Rows are points. A path goes straight from each point to the next, and from the last back to the first. The post is the endless flat space through its rows: a point in 2 columns, a line in 3, a plane in 4, and so on, so that a path can go around it. Count how often the path circles the post. Going back the other way cancels.

Post (2 x 3):
[-0.24 +0.36 +0.21]
[+0.02 -0.30 +0.22]
Path (16 x 3):
[-0.06 -0.42 +0.07]
[+0.30 -0.22 -0.09]
[+0.15 -0.07 +0.36]
[-0.07 -0.12 +0.59]
[-0.18 -0.01 +0.43]
[-0.37 -0.24 +0.02]
[-0.21 +0.55 -0.07]
[-0.21 +0.95 +0.10]
[+0.06 -0.19 +0.55]
[-0.28 +0.12 +0.33]
[-0.53 +0.57 +0.05]
[+0.27 -0.62 -0.05]
[+0.32 +0.22 +0.25]
[-0.30 +0.19 +0.62]
[-0.39 +0.12 +0.28]
[-0.69 +0.48 +0.36]
Times around: 3

Post:
[-0.14 +0.13 +0.09 -0.48 -0.02 +0.29 -0.09 -0.51]
[+0.12 +0.06 -0.20 +0.60 +0.10 +0.02 +0.64 +0.23]
[+0.16 +0.48 -0.15 +0.42 -0.04 -0.11 +0.26 +0.21]
[+0.33 +0.07 -0.38 +0.15 -0.70 -0.70 +0.48 -0.20]
[+0.07 -0.33 -0.14 +0.26 -0.19 +0.20 -0.07 +0.34]
[+0.16 +0.18 +0.06 -0.10 +0.02 +0.63 -0.25 -0.57]
[-0.27 +0.03 -0.43 -0.54 -0.13 +0.33 -0.28 -0.75]
Path (22 x 8):
[+0.21 -0.26 +0.72 +0.07 -0.32 +0.02 +0.10 +0.05]
[-0.62 -0.08 -0.78 -0.28 +0.01 +0.48 -0.19 -0.44]
[+0.20 +0.59 -0.27 +0.45 +0.24 +0.03 +1.04 -0.28]
[+0.30 +0.18 -0.35 -0.09 -0.19 -0.25 +0.33 -0.28]
[+0.29 -0.47 -0.28 +0.30 -0.01 +0.00 -0.15 -0.08]
[+0.44 -0.14 -0.34 +0.03 -0.46 -0.01 -0.28 -0.20]
[-0.03 -0.45 -0.11 -0.39 -0.18 +0.24 -0.06 +0.10]
[+0.05 +0.06 -0.36 +0.08 -0.27 +0.38 +0.45 -0.11]
[+0.00 +0.27 -0.51 +0.32 -0.68 -0.31 +0.21 -0.27]
[-0.37 -0.09 -0.46 +0.00 +0.28 +0.63 +0.72 -0.43]
[+0.71 -0.02 -0.15 +0.21 -0.39 +0.44 -0.21 -0.16]
[+0.61 +0.00 -0.28 +0.47 -0.22 +0.09 -0.07 -0.25]
[-0.09 -0.40 -0.14 +0.16 -0.20 +0.26 -0.56 -0.36]
[-0.34 +0.47 -0.26 +0.19 +0.14 +0.06 +0.49 -0.38]
[-0.07 +0.69 -0.28 +0.06 -0.06 +0.23 +0.05 +0.16]
[+0.13 +0.11 -0.34 -0.26 -0.34 -0.02 -0.01 +0.16]
[-0.25 +0.70 -0.37 +0.18 +0.22 +0.53 +0.37 +0.22]
[+0.27 -0.28 +0.30 -0.23 -0.32 +0.15 -0.18 +0.30]
[+0.52 +0.43 +0.18 +0.73 +0.03 -0.22 +0.35 +0.36]
[+0.08 -0.25 -0.42 +0.25 -0.73 -0.85 -0.13 -0.04]
[-0.52 +0.10 -0.86 -0.60 +0.26 +0.18 -0.41 -0.21]
[+0.11 +0.25 -0.22 -0.42 -0.16 -0.16 -0.30 -0.61]
Times around: 2

Post, 11 rows:
[-0.27 -0.12 -0.60 +0.29 -0.28 +0.51 -0.13 +0.35 +0.52 +0.22 +0.21 +0.22]
[+0.09 -0.67 -0.25 +0.11 +0.27 -0.18 -0.50 +0.12 -0.27 -0.23 +0.07 +0.18]
[-0.45 +0.55 -0.07 -0.48 +0.09 -0.29 +0.00 -0.21 -0.08 +0.03 +0.25 -0.14]
[-0.28 -0.33 +0.05 +0.38 +0.04 +0.13 -0.31 -0.25 -0.08 +0.35 -0.26 +0.26]
[-0.08 +0.01 +0.17 +0.04 -0.01 +0.41 -0.12 -0.17 +0.64 +0.31 +0.35 -0.43]
[-0.31 +0.32 +0.01 +0.17 +0.12 +0.23 -0.06 -0.07 +0.02 +0.41 +0.65 -0.25]
[+0.59 +0.28 -0.21 +0.37 +0.01 +0.29 +0.16 +0.35 -0.17 +0.26 -0.11 +0.48]
[+0.05 -0.27 +0.48 +0.28 -0.20 -0.16 +0.05 -0.19 -0.12 -0.26 -0.24 +0.18]
[-0.18 +0.40 -0.59 +0.00 -0.01 -0.14 +0.45 -0.06 +0.13 +0.38 +0.37 +0.06]
[+0.02 -0.41 +0.39 -0.28 -0.17 -0.22 +0.02 +0.08 +0.35 +0.07 +0.35 +0.06]
[+0.05 -0.26 +0.02 +0.05 -0.65 +0.19 -0.03 -0.32 -0.41 +0.17 -0.48 +0.17]
Path:
[-0.40 -0.77 -0.74 -0.10 +0.69 +0.29 -0.46 -0.01 +0.29 +0.32 +0.30 +0.17]
[+0.42 -0.43 +0.16 -0.10 +0.40 -0.17 -0.16 +0.27 -0.07 +0.18 -0.05 +0.14]
[-0.08 +1.16 +0.27 -0.05 -0.61 +0.20 +0.41 +0.09 +0.16 -0.18 -0.29 -0.35]
[+0.15 +0.07 -0.31 -0.15 -0.70 -0.17 +0.06 -0.16 -0.27 +0.52 +0.44 -0.39]
[+0.29 +0.03 -0.20 +0.20 +0.05 +0.15 +0.08 +0.23 -0.02 +0.17 +0.57 +0.30]
[-0.07 -0.14 +0.08 -0.48 -0.09 -0.38 +0.39 -0.47 +0.41 -0.09 +0.10 -0.11]
[-0.53 +0.12 +0.20 +0.06 +0.25 -0.21 +0.09 -0.41 -0.10 +0.40 +0.16 -0.04]
[+0.22 -0.13 +0.42 +0.39 +0.68 +0.03 -0.42 +0.10 +0.08 +0.85 -0.04 -0.13]
[+0.14 +0.47 -0.18 -0.27 -0.21 -0.54 +0.65 -0.18 -0.02 +0.69 +0.75 -0.26]
[+0.18 -0.03 -0.62 -0.43 -0.59 +0.38 -0.47 +0.03 -0.20 -0.01 -0.03 +0.04]
[-0.20 +0.12 -0.15 -0.23 -0.36 +0.42 +0.00 -0.40 +0.11 -0.14 -0.07 +0.35]
[-0.33 +0.37 -0.13 +0.19 +0.23 +0.10 +0.11 +0.10 -0.28 -0.30 -0.75 +0.69]
[-0.13 +0.15 -0.07 +0.30 +0.01 +0.18 -0.19 -0.15 -0.32 -0.08 -0.04 -0.26]
[-0.17 +0.78 +0.27 +0.49 -0.13 +0.01 -0.05 +0.35 +0.08 +0.06 -0.20 +0.06]
[+0.24 -0.69 -0.06 +0.18 -0.35 -0.20 -0.03 +0.06 +0.58 -0.08 +0.91 -0.12]
[-0.52 +0.45 -0.34 -0.11 -0.11 +0.57 -0.43 -0.20 +0.35 +0.05 +0.51 -0.48]
[-0.58 -0.09 -0.11 +0.33 -0.19 -0.32 -0.38 -0.06 +0.06 +0.28 +0.10 +0.22]
[-0.06 -0.29 +0.00 +0.34 -0.79 -0.06 +0.01 -0.08 -0.32 +0.30 -0.17 +0.58]
[-0.40 +0.14 -0.65 -0.35 -0.81 +0.41 -0.67 +0.38 -0.13 +0.06 +0.38 +0.57]
[-0.47 -0.80 -0.21 -0.42 +0.65 +0.09 -0.90 -0.34 +0.06 +0.50 +0.33 +0.36]
[+0.32 -0.48 +0.10 -0.57 -0.12 +0.02 +0.13 -0.27 +0.29 +0.34 +0.03 -0.30]
[-0.08 -0.51 -0.39 +0.36 +0.16 +0.41 -0.08 +0.16 +0.55 +0.61 +0.62 -0.41]
[+0.03 +0.36 -0.54 -0.65 -0.66 -0.13 -0.14 +0.13 -0.04 -0.04 -0.05 -0.38]
[-0.07 +0.17 -0.76 -0.19 -0.17 +0.47 -0.41 +0.44 +0.58 +0.79 +0.07 +0.51]
[+0.31 +0.02 -0.68 +0.42 -0.31 +0.00 +0.77 +0.09 +0.01 +0.33 +0.92 +0.70]
Times around: 4

Post:
[+0.15 +0.00 -0.17 -0.50 +0.53 +0.59 +0.00 +0.37 -0.13 -0.09 +0.55 -0.53 -0.30 +0.02 +0.13 -0.55 +0.17 +0.30]
[+0.01 -0.82 -0.04 -0.30 +0.39 -0.03 -0.04 +0.41 +0.09 +0.02 +0.48 -0.38 +0.01 +0.35 -0.25 +0.04 +0.28 -0.17]
[-0.43 -0.09 -0.02 -0.15 +0.55 +0.02 +0.13 +0.32 -0.41 -0.05 +0.51 -0.24 -0.47 -0.29 -0.19 -0.08 +0.37 +0.50]
[-0.29 +0.17 +0.67 +0.07 +0.64 +0.36 -0.41 -0.05 +0.09 -0.13 -0.07 +0.17 -0.26 +0.11 -0.31 +0.11 -0.41 -0.27]
[-0.20 +0.00 -0.31 -0.31 +0.18 +0.24 +0.32 +0.07 -0.27 +0.20 +0.71 -0.28 -0.22 -0.04 -0.82 +0.00 +0.33 -0.07]
[-0.04 +0.41 +0.08 -0.02 -0.30 -0.01 +0.26 -0.75 -0.72 -0.36 +0.08 +0.76 -0.35 -0.05 +0.12 +0.12 +0.11 -0.01]
[-0.33 +0.39 +0.06 -0.16 +0.58 -0.27 +0.36 +0.13 +0.47 +0.17 +0.39 -0.66 +0.09 +0.21 -0.41 +0.37 -0.02 +0.40]
[-0.56 -0.25 +0.37 +0.08 +0.07 +0.40 +0.05 +0.28 -0.13 -0.53 +0.48 -0.33 -0.28 +0.03 +0.10 -0.04 +0.00 +0.15]
[+0.73 +0.08 -0.03 -0.26 -0.68 +0.37 +0.03 +0.26 +0.18 -0.06 -0.49 +0.21 -0.05 +0.21 -0.56 -0.10 -0.16 +0.13]
[-0.53 -0.43 +0.32 +0.00 -0.34 +0.62 +0.28 -0.01 +0.11 +0.22 +0.07 +0.49 -0.07 +0.17 -0.44 +0.12 -0.07 +0.12]
[-0.07 +0.14 +0.22 +0.32 +0.15 -0.34 +0.31 +0.23 -0.34 +0.18 -0.08 +0.10 +0.18 +0.35 +0.05 +0.25 -0.37 +0.11]
[-0.16 +0.30 +0.23 -0.23 +0.09 +0.14 +0.49 +0.31 -0.28 +0.21 +0.04 -0.31 -0.25 +0.43 -0.26 +0.07 +0.37 -0.11]
[+0.00 +0.36 +0.22 -0.12 -0.22 +0.49 -0.04 +0.45 +0.04 +0.21 +0.58 -0.22 -0.09 +0.47 -0.36 -0.36 +0.57 +0.08]
[+0.03 +0.17 -0.35 +0.02 -0.13 -0.07 +0.35 +0.05 -0.47 -0.24 +0.25 +0.42 -0.34 -0.33 +0.05 -0.58 +0.64 -0.40]
[-0.01 -0.03 -0.10 -0.19 +0.66 +0.50 -0.19 +0.47 -0.12 +0.01 +0.01 -0.52 +0.05 -0.24 -0.18 -0.20 +0.61 -0.21]
[+0.18 -0.13 -0.05 +0.05 -0.49 +0.11 +0.42 -0.61 +0.12 +0.07 -0.01 +0.09 -0.58 +0.02 +0.05 +0.41 -0.28 -0.31]
[-0.14 -0.17 +0.05 +0.24 +0.07 +0.45 +0.49 +0.06 +0.21 +0.09 +0.02 -0.47 -0.12 +0.44 -0.26 -0.12 +0.43 +0.24]
Path:
[-0.47 -0.21 -0.14 -0.25 -0.65 -0.11 +0.93 +0.45 -0.43 -0.06 +0.37 +0.55 -0.56 +0.25 -0.34 -0.49 +0.70 -0.09]
[+0.08 -0.29 +0.25 +0.38 -0.76 +0.10 +0.18 +0.43 -0.73 -0.01 -0.34 +0.20 -0.41 +0.35 -0.13 -0.09 -0.24 -0.42]
[-0.22 -0.36 +0.24 -0.19 -0.49 +0.59 +0.04 +0.06 -0.22 -0.60 +0.07 +0.05 -0.15 +0.69 +0.06 +0.11 +0.08 +0.32]
[+0.07 -0.19 +0.12 -0.17 +0.60 -0.04 -0.65 +0.01 -0.31 -0.79 +0.56 -0.11 -0.05 +0.01 -0.67 +0.33 +0.07 +0.10]
[+0.20 -0.30 +0.60 +0.50 -0.17 -0.22 +0.10 -0.01 -0.32 -0.06 -0.40 -0.14 -0.33 +0.43 +0.03 +0.60 +0.10 +0.11]
[+0.11 +0.07 -0.14 +0.04 +0.11 -0.26 +0.59 -0.10 -0.02 -0.01 +0.01 -0.40 -0.15 +0.10 -0.11 -0.09 +0.26 +0.00]
[-0.14 -0.25 +0.07 -0.18 -0.28 +0.45 +0.19 +0.08 -0.15 -0.24 -0.22 +0.00 +0.02 +0.30 -0.33 -0.35 -0.05 -0.51]
[-0.27 -0.42 +0.36 -0.21 -0.66 +0.21 +0.44 +0.39 +0.14 -0.27 +0.46 +0.12 -0.29 +0.87 -0.15 -0.08 -0.25 +0.32]
[-0.35 +0.20 +0.35 +0.00 +0.16 +0.91 +0.20 +0.68 -0.14 +0.24 +0.38 -0.39 -0.16 +0.21 -0.08 +0.11 -0.45 +0.88]
[-0.07 -0.78 -0.06 -0.20 -0.08 -0.04 +0.54 +0.29 +0.19 -0.35 -0.13 +0.18 -0.21 -0.09 -0.46 +0.12 +0.02 +0.08]
[-0.35 -0.86 -0.09 -0.18 +0.51 -0.18 +0.13 +0.41 -0.07 -0.26 +0.99 -0.43 -0.03 +0.65 +0.03 +0.14 +0.57 -0.11]
[-0.62 -0.49 +0.19 -0.30 -0.16 +0.40 +0.36 +0.63 -0.10 +0.03 +0.07 -0.26 -0.49 +0.34 -0.48 -0.10 +0.05 +0.30]
[+0.04 -0.45 +0.28 +0.08 +0.03 -0.15 +0.21 +0.23 -0.07 -0.39 -0.49 -0.04 -0.09 +0.35 +0.07 -0.12 +0.03 +0.48]
[-0.27 +0.00 +0.83 -0.02 +0.04 +0.39 +0.28 +0.02 -0.55 +0.18 -0.11 -0.09 -0.09 +0.49 +0.02 -0.02 +0.26 +0.67]
[+0.73 -0.34 -0.22 -0.30 +0.12 +0.58 -0.04 -0.57 -0.81 -0.14 -0.10 -0.03 -0.71 -0.32 -0.01 +0.54 +0.03 -0.15]
[+0.12 +0.21 +0.28 -0.41 -0.20 +0.10 -0.14 +0.00 +0.13 +0.07 +0.62 +0.18 +0.08 +0.82 +0.04 +0.68 -0.32 +0.31]
[-0.30 +1.21 +0.12 -0.01 +1.25 +0.69 -0.23 +0.45 -0.12 +0.31 -0.05 -0.27 -0.11 -0.55 -1.02 -0.27 +0.04 -0.01]
[-0.02 +0.79 +0.31 -0.11 +0.17 +0.47 -0.10 -0.05 -0.23 +0.15 +0.63 -0.15 +0.10 -0.23 -0.34 -0.08 +0.32 -0.49]
[-0.37 -0.10 +0.29 +0.12 -0.42 +0.16 +0.14 -0.26 -0.31 +0.08 +0.98 +0.19 -0.30 +0.46 +0.00 -0.40 +0.54 +0.25]
[-0.48 -0.15 +0.08 -0.47 -0.03 +0.11 +0.25 +0.13 -0.28 +0.01 +1.04 -0.07 -0.06 +0.51 -0.44 -0.36 +0.25 -0.17]
[-0.06 -0.29 -0.11 -0.01 +0.02 -0.06 +0.71 -0.16 -0.20 -0.11 +0.08 -0.21 -0.39 +0.23 -0.44 -0.08 +0.21 +0.15]
[+0.25 -0.13 +0.29 +0.04 -0.61 +0.65 +0.48 +0.07 -0.44 -0.26 +0.11 +0.32 -0.26 +0.24 -0.52 +0.05 -0.18 -0.34]
[+0.53 +0.79 -0.02 +0.07 +0.27 -0.17 +0.16 -0.74 -0.23 +0.21 -0.20 +0.22 -0.10 +0.39 -0.40 +0.81 -0.84 -0.18]
Times around: 0

Post, 17 rows:
[-0.04 +0.59 +0.21 +0.02 +0.13 +0.05 +0.02 -0.26 +0.18 -0.09 +0.26 +0.12 +0.17 -0.28 +0.15 +0.26 +0.49 -0.25]
[-0.04 -0.91 -0.51 +0.22 -0.17 -0.31 -0.20 -0.12 +0.08 +0.11 +0.06 +0.62 +0.13 +0.07 -0.12 +0.05 -0.06 -0.47]
[-0.05 -0.13 +0.18 +0.27 -0.34 +0.01 -0.35 +0.73 -0.08 -0.28 -0.56 +0.29 +0.01 +0.52 +0.05 -0.44 -0.39 +0.55]
[+0.05 +0.26 -0.06 -0.42 -0.12 -0.26 +0.53 -0.12 -0.18 -0.12 +0.07 +0.28 -0.25 +0.05 +0.07 +0.72 +0.37 -0.16]
[+0.01 -0.45 -0.33 +0.53 +0.33 +0.02 -0.32 -0.02 -0.23 -0.04 -0.02 +0.28 -0.44 +0.04 +0.06 -0.15 -0.45 +0.08]
[+0.47 -0.43 +0.19 +0.29 +0.04 +0.37 -0.13 +0.34 +0.16 -0.14 -0.32 +0.03 -0.17 +0.16 -0.13 -0.38 -0.09 +0.49]
[-0.22 +0.21 -0.17 -0.25 -0.43 -0.02 +0.70 +0.20 +0.09 +0.11 -0.24 -0.41 +0.21 -0.26 -0.48 +0.41 -0.13 -0.38]
[+0.26 -0.37 +0.09 +0.14 -0.29 +0.16 +0.03 +0.09 +0.15 -0.40 +0.03 +0.39 -0.21 +0.25 +0.03 -0.86 -0.48 +0.28]
[+0.26 -0.33 +0.12 -0.06 -0.03 -0.17 -0.44 +0.56 -0.03 -0.11 -0.10 -0.07 -0.56 +0.33 -0.03 -0.54 -0.08 +0.12]
[+0.23 -0.17 -0.05 +0.27 -0.05 -0.07 -0.02 +0.72 +0.16 -0.08 -0.04 +0.53 -0.22 +0.07 -0.05 -0.72 -0.13 +0.29]
[-0.17 -0.77 -0.80 -0.22 -0.13 -0.32 -0.43 -0.24 +0.03 +0.10 +0.03 +0.10 +0.08 -0.55 +0.19 +0.29 -0.26 -0.13]
[-0.42 +0.35 -0.31 -0.35 +0.47 -0.02 +0.38 +0.04 -0.25 -0.09 +0.21 +0.10 +0.02 +0.22 -0.03 +0.32 +0.57 -0.06]
[-0.58 +0.32 +0.15 -0.17 -0.23 +0.11 +0.48 +0.07 +0.18 +0.43 +0.35 +0.20 +0.01 -0.11 -0.19 +0.57 +0.54 +0.03]
[+0.00 +0.38 -0.34 -0.40 -0.46 -0.19 +0.27 +0.03 +0.03 +0.01 -0.27 +0.09 -0.13 -0.03 -0.84 +0.29 -0.03 +0.16]
[-0.16 +0.50 +0.11 -0.52 +0.01 +0.36 +0.31 +0.39 -0.01 -0.08 +0.45 +0.03 +0.14 -0.24 -0.27 +0.75 +0.10 -0.35]
[-0.24 -0.66 -0.36 -0.03 +0.14 -0.54 +0.05 -0.52 -0.13 -0.41 +0.17 +0.13 +0.19 -0.93 -0.17 +0.36 -0.05 -0.38]
[-0.29 -0.36 -0.69 +0.15 +0.06 -0.17 -0.22 -0.19 +0.26 -0.55 -0.27 +0.23 -0.38 -0.29 +0.03 +0.20 +0.01 -0.23]
Path:
[-0.72 +0.65 -0.41 -0.61 -0.43 -0.48 -0.13 +0.06 +0.63 -0.20 -0.45 +0.65 +0.07 +0.05 -0.03 +0.25 +0.44 -0.08]
[-0.36 +0.15 -0.31 -0.20 -0.15 -0.70 +0.49 +0.28 +0.16 -0.29 -0.06 +0.37 -0.15 +0.02 -0.20 -0.11 +0.33 -0.11]
[+0.15 -0.39 -0.11 -0.10 -0.33 +0.01 +0.78 -0.17 +0.42 +0.02 +0.52 +0.25 -0.51 -0.20 -0.16 +0.05 +0.21 +0.34]
[-0.40 -0.39 -0.30 -0.03 -0.40 -0.40 -0.25 +0.22 -0.04 +0.65 +0.09 +0.23 +0.19 +0.66 -0.06 +0.03 -0.33 +0.09]
[+0.57 -0.01 -0.20 +0.18 +0.65 +0.68 -0.06 +0.27 +0.36 +0.07 +0.22 -0.35 -0.12 -0.40 -0.08 -0.36 -0.71 -0.16]
[-0.42 -0.17 -0.14 -0.49 +0.17 +0.02 +0.07 -0.23 +0.07 +0.17 +0.00 -1.10 +0.19 -0.55 +0.25 +0.23 +0.01 -0.81]
[-0.24 +0.45 -0.66 -0.22 -0.58 -0.32 +0.37 +0.07 +0.64 +0.34 -0.04 +0.62 -0.25 +0.30 -0.56 -0.37 +0.08 +0.17]
[+0.08 +0.06 -0.05 +0.15 -0.03 +0.28 +0.32 +0.54 +0.40 -0.06 +0.96 +0.59 -0.11 -0.19 +0.05 +0.23 +0.31 -0.08]
[+0.15 -0.38 -0.23 -0.16 -0.31 -0.24 +0.30 -0.05 -0.44 -0.57 +0.07 +0.43 +0.05 -0.10 -0.33 -0.36 -0.42 +0.01]
[-0.01 +0.32 -0.07 -0.46 -0.40 -0.02 +0.12 -0.55 -0.14 +0.05 -0.56 -0.07 -0.44 -0.41 +0.24 +0.83 +0.24 -0.11]
[+0.04 -0.25 -0.29 -0.29 -0.45 -0.14 -0.09 -0.03 +0.12 +0.61 -0.03 +0.77 +0.20 +0.50 -0.16 +0.09 +1.02 -0.04]
[-0.43 -0.28 -0.52 -0.23 -0.10 +0.27 -0.42 +0.80 -0.42 -0.01 -0.64 -0.76 +0.15 +0.91 -0.12 +0.28 -0.16 +0.13]
[+0.35 -0.53 -0.08 +0.30 -0.23 -0.54 -0.11 +0.00 +0.09 +0.09 +0.03 +0.42 +0.38 +0.38 -0.14 -0.54 +0.18 -0.21]
[+0.58 -0.09 -0.57 +0.37 +0.36 -0.67 -0.05 -0.07 +0.47 -0.40 -0.09 +0.70 -0.59 +0.27 +0.14 +0.26 +0.30 -0.41]
[+0.05 -0.34 -0.04 +0.35 -0.03 -0.18 -0.01 -0.12 -0.20 -0.89 -0.09 +0.39 +0.18 +0.16 +0.25 -0.26 -0.28 +0.22]
[+0.02 -0.38 -0.22 -0.10 -0.20 +0.55 +0.55 +0.35 +0.04 -0.42 -0.15 +0.52 +0.07 +0.31 +0.15 +0.16 +0.35 +0.11]
[-0.52 -0.07 -0.38 -0.36 -0.14 +0.09 +0.19 +0.49 -0.34 -0.01 -0.21 +0.42 -0.31 +0.86 +0.30 +0.41 +0.05 -0.43]
[+0.05 +0.27 -0.03 -0.15 +0.05 +0.15 +0.09 +0.63 -0.45 -0.42 +0.10 -0.54 -0.63 -0.44 -0.12 -0.09 -0.08 +0.16]
[+0.03 +0.55 -0.06 +0.41 +0.31 -0.15 -0.38 +0.38 -0.29 +0.30 +0.13 +0.30 +0.50 +0.30 +0.05 -0.15 +0.19 +0.49]
[-0.03 -0.17 -0.31 -0.51 -0.18 -0.03 +0.48 +0.43 -0.05 -0.55 -0.12 +0.41 -0.15 +0.24 -0.13 +0.43 -0.48 +0.18]
[-0.76 -0.31 -0.44 -0.05 +0.05 -0.23 -0.01 +0.13 -0.10 +0.28 -0.23 +0.14 +0.29 -0.21 +0.10 +0.05 -0.08 +0.02]
[-0.62 -0.56 +0.35 +0.19 -0.47 +0.12 -0.11 +0.01 +0.02 -0.50 +0.40 +0.71 +0.13 +0.08 -0.13 -0.53 +0.03 -0.63]
[+0.14 +0.36 -0.21 +0.51 +0.13 -0.30 +0.10 +0.40 -0.29 -0.96 -0.02 +0.34 -0.49 +0.00 +0.22 -0.12 +0.06 -0.16]
[+0.31 -0.40 +0.15 -0.23 +0.08 +0.06 -0.20 +0.48 -0.22 -0.14 +0.07 -0.15 -0.36 +0.07 +0.91 +0.50 +0.15 -0.40]
[-0.25 -0.13 +0.11 -0.27 -0.22 -0.16 -0.11 -0.21 -0.38 +0.15 +0.18 +0.59 +0.33 -0.42 -0.04 -0.10 -0.23 +0.27]
[-1.04 -0.49 -0.71 -0.16 +0.20 +0.42 -0.57 +0.67 -0.48 +0.26 -0.60 -0.30 -0.13 -0.20 -0.08 +0.83 -0.60 +0.47]
[-0.48 -0.34 -0.55 -0.79 -0.85 -0.27 -0.32 +0.41 -0.03 +0.02 -0.32 +0.59 -0.01 +0.40 +0.24 -0.09 +0.18 +0.62]
Times around: 0
